Rows are points. Any point is a mix of the corners, with weights that add up to 1. It lies inside the corners' shape when no weight is negative. Say inside or outside, and name the corners with a negative weight.

Corners:
(1): [ 59  47 -28]
(2): [ -1   0 -37]
(3): [-43  15  32]
(4): [  4 -56 -23]
Points:
[ -1  10 -29] -> outside (4)
[-13   6  14] -> outside (2)
[-15 -28 -19] -> outside (1)
[31 33 -7] -> outside (2)
[-16 -30 -12] -> outside (1)
[ 19 -18 -33] -> outside (3)

Corners:
(1): [ 35  -5 -14   5 -12  -2 -11  -5  17  33 -28]
(2): [ 13  22  -8  19   3   3  -2   3 -14 -28 -14]
(3): [ 27   4 -13  -6   4  -3   2   5   5  47  -3]
(4): [-13  -3  -9  14 -19  23   3   0 -12  -7 -22]
(5): [  0 -11   0 -25   8 -15 -11  11  15 -19   1]
(6): [ -8  -7  -6   4   9  11 -15 -32  -6  15 -28]
(7): [-28 -15  45 -28   5  -8 -17  10  12 -44  12]
(8): [ -4 -16  18 -11  12  -6 -12  25 -34 -46   1]
(9): [  9   8  -6  11   0  -9  29  14 -22 -19  16]
(10): [ -5  -6  -3  16   1  50 -16   1   2 -37   6]
(11): [  9 -12  -5 -10 -25   7 -20   4   9  16  60]
(12): [ 15  10 -17  24  11   5 -29   7  15  -8   0]
Points:
[ -2 -10   6  -8   0  -4 -18   7  -3 -18   1] -> outside (3, 9, 10)
[  1  -5   5  -1   4   1  -9  11 -16 -24  -4] -> inside
[  0  -4   5  -1  -3   3 -11   4   2 -16   3] -> outside (3)
[14 -2 -9  4 -4  3 -4  4 -4  6  4] -> outside (7)
[ -5  -2   4  -3  -7   8   1  13  -7 -19  13] -> outside (1, 6, 12)
[  3  -6  -3   1  -8  15 -14   3   3  -7  19] -> inside
[  5  -5  -2   2  -1   5 -16   5  -1  -8  10] -> inside
[ -2  -6   3  -1  -2   7  -7   4 -10 -23  -1] -> outside (3, 12)
[-10  -7  15  -7   1   3 -12   6   3 -24   2] -> inside

Corners:
(1): [ 24  10  -9  11  31  10  16   4 -45   4   5   2  23  -2  -7 -18  17   3
  21  34]
(2): [  9  15   1  37   6  -7  12  -2 -23  -1  22  -1  -4  -8   0   4  11  -2
  -3  26]
(3): [-17  10 -15 -14   8  16 -33   3   1  35  -1  -9 -16   2   8  34 -32 -29
   1 -27]
(4): [ -7  -7  22  -2   7  -1   9  15 -34  -1   7  -6  31 -26  -5  -7 -16  11
 -26  34]
(5): [-14 -16 -11   2   6 -14 -21   2   8  26   3  42 -20  -2   0   1 -19  -7
   6 -23]
(6): [-36  -4 -29 -23 -29 -10  10   2  24  16 -14  -5 -41   7 -26   7 -21  10
  -6 -44]
(7): [ 18  22  16 -12  19  -5 -12  -8   2   6   9   9  -2  10  21  32  18   9
  13  32]
(8): [ 13   4   7  17 -11  15  -5  16  18  10 -26   0 -23  -2  -8  23 -22   9
  -8 -41]
(9): [ 45   3   9  -3  27  16   6 -11   2 -16  35 -10  -7  18  16   4 -16  -4
  -1   8]
(10): [-15  21  -1 -21  -4 -15 -17   0 -10  16  -3   9   1 -27  -8  14   0  13
  -1 -51]
(11): [ 22  20 -12  22  11  -4  -2  -8  14 -23   5 -14  23 -19 -24  -7  16  -8
  -3  26]
(12): [-42   4  -4   7   0  -6 -15  17  11  16   8   4 -20  12 -12   0 -21  -1
  16 -42]
(13): [-23  -3 -26 -12  -4  16  -5  32   5   3  -9  -1 -11  -9  18  21   8  20
  -4 -46]
(14): [ 44   0   8  16  12  19 -18 -22 -19 -14   6 -23 -12  15  40 -29  21 -14
  20  44]
(15): [ 33  -6  23   0  45  10  -1  -4 -21  -2   0 -20 -13  -3  16   7  18 -12
   1   6]
(16): [-43  -7  -5   9  -5  -7 -12  -3 -11  12 -24  31 -11  12   6  23 -15  20
  -5 -60]
(17): [ 41 -14  21   0  -1 -10 -16 -16 -14 -22  23  -3 -13  12  -7  10  14  -7
  20  27]
(18): [  7   0  13   7  13 -20  22  -6 -18  19  17  -1  44   0   3  -6  14 -31
  13  22]
(19): [ 14  15  24  -8  14  49  -2 -21 -23 -14   7   0  -3  -3  15 -10   4 -24
   3  38]
(20): [ 29 -26   7  -2  18  28  -7 -27   0  -1  18 -22  16   2  15   0  26  10
   6  23]
(21): [ 18  18 -11   1  -2  -1   9   1  -7   0  35 -11   6  21 -13 -20  28   8
 -30  25]
Points:
[12  6  0  3  5  5 -2 -3 -6  2  7 -4 -2  2  1  2  4 -1 -4  4] -> outside (12)
[ 15  10  -1  -6  14   2   0  -4 -16   4  13   3  -3   6  10   6   6  -4
   5   4] -> outside (4, 8, 11, 12, 20)
[  5  10   7   8   4  -8  12   0 -15  -6  10   1   1  -1 -20  -1  -6   3
  -7 -11] -> outside (3, 5, 7, 13, 14, 20)
[ 19   2   8   2  16   3  -2  -6 -11   1  11  -5   0   0   0   0   4  -5
   3  14] -> outside (13, 16)

Corners:
(1): [  1 -11  -2  10  -2 -10   3   1 -13  -4  -3   5  -2   3   8   6   9   2
  -2   3]
(2): [-3 -8  4  8  3  3 -8  3  6  0  2 -3 -8 10  3 -7  0 -1  1  0]
(3): [ -5   9 -13   8   6   2   6   5   4   7   4   1   4   1   1  -5  -1   2
  11  -5]
(4): [ -5  -9 -12   1 -13  -3   4   0  -9   4  -1   4  -2   2   0   2  -2   2
  -2  -8]
(5): [  4  -5   0   3 -10   2  -4   0  -4  11  -9   0   2  -3  -1  -2   0   7
   7   2]
(6): [  6  -8   1  17  13  -3  10 -20  11   2  10   2  -1  10  -7  -1  -2  -9
   2   2]
(7): [  3 -11   4  -5  -3   5   6 -19  -7  -5   4   5  -3   1   9  -1   4   7
  -1   4]
(8): [-3 -4 -4 -4 14  5 10  0 -2  2  7 -4  2  2 10 22  5 -2 -2 -6]
(9): [ -3   3  -1   7  -1 -11   2   1  -6   1 -14   0   4   4   2  -9 -21   5
   1  -4]
(10): [ -3   5  -8   9 -12  10  -1   1  60   3   3   6  -1   1  -9 -10   3  -3
   1   2]
(11): [ -7   1  -2  -6 -10   1   1   6 -13   5   5   0   9  -3   4   0  -9   3
  -5   3]
(12): [ -2  -2   2   6  -6  -1 -10   2  -5  -1   6  -1  -2  -7   5  11   8  -9
   0  -3]
(13): [-2  1  4  2 -1  3  2  4 -7 -1  2 11  4  3  7  1  5  1  7 -5]
(14): [ -2   6  -2   4  -4   2  -2   5  -3   0 -10   6   2   5  -6  -4   0   5
  -1   0]
(15): [ 25  -9  -8   0   1   3  -1   2  -8   3   4  14  -3  -1 -10  -4   5  10
   0   6]
(16): [ -9   9   3   6  -9 -21   5   3 -10   2  -6   0  -3   1   4  -2   6   1
  -4 -10]
(17): [  0  -8  -4  16  13  -6   3  -5 -10   3   7   6   3  -2  -2  -6   3  -3
 -10  -8]
(18): [-3 -3  3  5  3  0 -5  7  4 -1  3  0  1 -2 -5 -2  6 -2 12  0]
(19): [-2 -1  0  4 -9 -2 13 -1 -8  1 -2 -2 -1 -5  1 -1 -7 -3 -3  0]
(20): [ -5  -4   6 -21 -13   3  -4   1 -12   2 -15  -3  -5   0  10   4   3 -18
   4  -1]
(21): [10  0 -2  7 -9 -1 -4  3 -8 -7  1 -3  7 -1 -1 -4  5  1  1 -1]
Points:
[  0  -1  -2   0  -2  -2   2   2 -14   2  -1   3   3  -2   3   1   0   2
   0  -5] -> outside (1, 2, 6, 10)
[ 0 -3 -1  1 -8 -2  4  3 -3  2 -3  5 -1  0  1 -1 -2  8 -1  1] -> outside (3, 6, 12, 17, 20, 21)
[ 1 -4  0  3 -4  0  1 -1  1  1 -2  3  0  2  0 -2  1  0  0  0] -> outside (3, 12)

Corners:
(1): [  8 -12 -30  34  -7   9 -26 -11  20  41  11   4  29 -48 -22  11 -30 -28
   1 -30]
(2): [-10 -21 -23  28  -3 -12 -22 -20  28  10 -13 -14 -26 -14 -20 -40 -39  12
 -51  -3]
(3): [  6 -36  12  -5 -12   6 -13 -35  31   3  26  -3  38 -49 -11 -15 -42  33
  25  -3]
(4): [-34   8  19  -5  23 -27  17 -36 -12  42   2   3 -12 -33  -7  24   6  23
  10 -27]
(5): [-37 -26  14  37  31  17  -8  -4 -24  30 -16 -16  30   0 -17  40 -23 -17
 -25  -8]
(6): [  2  11  23  26   8 -32   2 -21   6 -10 -16   8  -4   5   8  32   0  17
 -37 -42]
(7): [ 14   0  15 -56 -16 -21  39  20   1 -32  34  23 -42   7   5  16  31 -30
  42   5]
(8): [ 19  18   2  16 -10 -26  -4  12  -6  -5   2 -32 -19 -31  14 -24   5  15
 -24 -23]
(9): [-39  24 -24  58  10  16 -33 -30  -9  -7  -6 -15  12  -1 -14  11 -21 -42
 -40   8]
(10): [ 12 -14 -16  38   2  13  39  13   6  24  13  31  32 -20 -25 -30  16   9
  28  23]
(11): [ 24   4 -18  25 -49   2  28  28 -20 -22  29 -25  -9   3  25 -41  -8  -7
   0  12]
(12): [ 24  -7  -3   1  24  -8  16 -23  16 -32  -6   3  -4 -50  16  28 -12 -26
  17 -51]
(13): [ 17 -20 -39  12  -7 -17 -24 -31  -4 -33  -5  -8  13   7  -2  28 -33 -50
  41 -53]
(14): [-15  14  14 -60   7  26  31   1  20  -7  37  -8  14   9   3   6  -8  32
  12  27]
(15): [-28  -4 -20 -16  -4  18  11 -24   3 -36  49 -14  -5   6 -31  12  22 -16
  12 -26]
(16): [-22 -27 -33  -6  17   9  -7 -25  15  16  23  27  -2  22  -8  13  22 -32
 -11  33]
(17): [ 31  -2  14 -18 -14   3  40 -24  17  22  14  -6  -8  20 -22 -32  34   5
  16  23]
(18): [-28 -33  23 -40  -1 -53  19 -19  29 -16  -4 -13  17  -9  19  -8 -29  23
  33 -36]
(19): [ 42   1  21  52  27  -7  23  21  13  35  30   5 -18 -37  34 -44  -9 -24
 -11   0]
(20): [  8 -25 -22  -5 -52 -40   8  38  18 -34  34 -26 -41  15  33 -18   4  30
   8  35]
(21): [ -4   3 -15  37 -29  30 -12  21   2  10   1  30 -21 -18   5 -10  33  14
  14  11]
Points:
[-10 -11  -8  11  -2  -9  -7 -18   8  -3   1  -2   0 -10  -9   9  -6  -1
  -3 -12] -> outside (11, 14, 19)
[ 0 -8 -8  7 -4 -1  4 -7  9 -6 13 -4  2 -7 -2 -4 -5 -8  2 -3] -> outside (4)
[ 22  -8   4  45  -4  -8  -5  -3   9  25  -3  -1  12 -34  -2 -22 -24 -11
  -6 -21] -> outside (4, 12, 14, 15, 16, 20)
[  1  -4   0   5  -5  -3   9  -5   8   0  10  -3  -2 -11  -1  -6  -4   2
   6  -5] -> outside (16)
[ -2  -1  -9  24  -6 -11   4   7  -7  -8   4   2 -19  -5  10  -2   8 -11
  -5  -8] -> outside (1, 3, 14, 17)
[  3 -23   1  -6  12 -17   7  -7  15  -3   9 -13   3 -29   0   2 -30  -2
  12 -27] -> outside (6, 9, 11, 16, 17, 21)
[ -8  -5  -7  22  13   0  -8 -15   6   4   7  -1   3 -15  -7  13 -14 -12
 -16  -9] -> outside (11, 17, 18, 21)

Corners:
(1): [  7  -7  -8 -24  -7 -15 -12  13   4  28 -18  39 -16   6  25   1  -7 -18
 -49   7]
(2): [ 18  -1  -2   6   4  -8   6 -13  11   2  42   9  11 -25  13   4  21  16
   9   2]
(3): [-16  49   5 -32 -37  32   1   4   5  23  42  -9 -25  31   3  14  -2  -8
  -5  38]
(4): [-18   4  15 -10  -9 -42  -5  11 -29 -13  -4  -2 -20  -1  14   6 -23 -34
 -17  13]
(5): [  2 -24   2   5  21   3  13  -7 -13  -2  21  14  48 -28 -12 -11  -2  22
   1 -18]
(6): [-43  27   9 -17   1  35  11  16  42   3  52   2 -58  30 -12 -17  21 -27
  10  33]
(7): [-10  40 -16 -11  -3  34  25  29   3 -15  43 -27 -43  41 -17 -15  10  -2
 -15  10]
(8): [-10 -29  -4  -9  21  14  -7  17  15 -14  26  -2  12   2  22 -12  18  37
  29 -29]
(9): [ 33  -6  22  -2 -35  -3   5  -2  -8  15 -26  -7 -36  20   1 -10 -14 -49
  -8 -16]
(10): [ 35   1  25 -10 -15 -25 -34   2 -11  26  12  -3  -9  -7  -8 -13  -7  -4
 -40   0]
(11): [ 22 -24 -13 -12  15   8 -30 -20 -10 -30  19  37  25 -25  -4  -3  31   9
  12 -11]
(12): [ 25 -11  17   6  32 -26 -23  -4  16 -19  -3  12  28 -27   4  53 -10   0
   6 -47]
(13): [ 24 -35  15  31  34  -6  -2 -22  21 -38  24  -1  19  23   7  18   6  17
   5  -8]
(14): [ 13  15  -3 -16  20  28   1   3   7  20   4  -8 -39   4 -14 -12  -6  -5
  15  27]
(15): [ -8 -21  16   8 -33  -8   4  25  -4   3 -21   4 -42   4  12  11 -24  -3
 -22   5]
(16): [ 12  -8   5   4  -8  -9 -31  32   2   2   0 -12  29 -27   9  14 -28 -49
 -29  21]
(17): [ 13  18  35 -24 -23  -1 -14  13   7   7 -25  -2   0 -14  24  12 -24 -19
 -38   7]
(18): [ -3  -5 -18   3  12 -10 -23 -41  13 -17  14   7  20  -7  -1  -6  -2   2
  13 -23]
(19): [ -2   9  22  32   2 -13 -25  14 -12  15 -15 -10  -7 -10  24  27 -11 -10
 -28 -15]
(20): [ -3 -29  -7 -17  -1   0  -7 -11   0  -1  11 -21  37 -13 -19  -5  45  -1
   7   6]
(21): [-16  60 -15   2 -17   5  15  44  21  18  55 -17 -21  51 -22 -26  27  13
   6  42]
Points:
[  5   6   5  -5  -5   0  -8   4   5   2  12  -2 -10   5   3   1   1  -8
  -8   3] -> outside (5)
[ -1   0   4  -6  -3   6  -4  -7   4  -1   8   2 -17   4  10   1   6  -7
  -3   3] -> outside (5, 10, 12, 16, 21)
[  1  19   5 -19  -4   4  -8  12  13   4  11 -11 -17  17  -2  -2  -4 -20
  -7  17] -> outside (2, 5, 11, 15, 19)
[  1  21   0  -3 -13  14   0  18   2  11  29 -10 -16   2 -19  -3  11 -13
  -3  18] -> outside (1, 4, 8, 13, 17, 18)
[  7 -19  13  -1  14  -4  -6   2   2 -11   5   5  -2  -9   9   6   4   9
 -10 -12] -> outside (3, 9, 16, 18, 21)
[ -6  15   9  -5  -7   7  -3   9   4   1  17  -3 -22  12  -5  -8  -5 -14
  -9  15] -> outside (1, 2, 8, 12, 20)
[ 2  0 -5 -2  2  3  1  1  7 -6 19  4 -3  4 -8  1  5 -8  5  6] -> outside (8, 10, 17, 19)
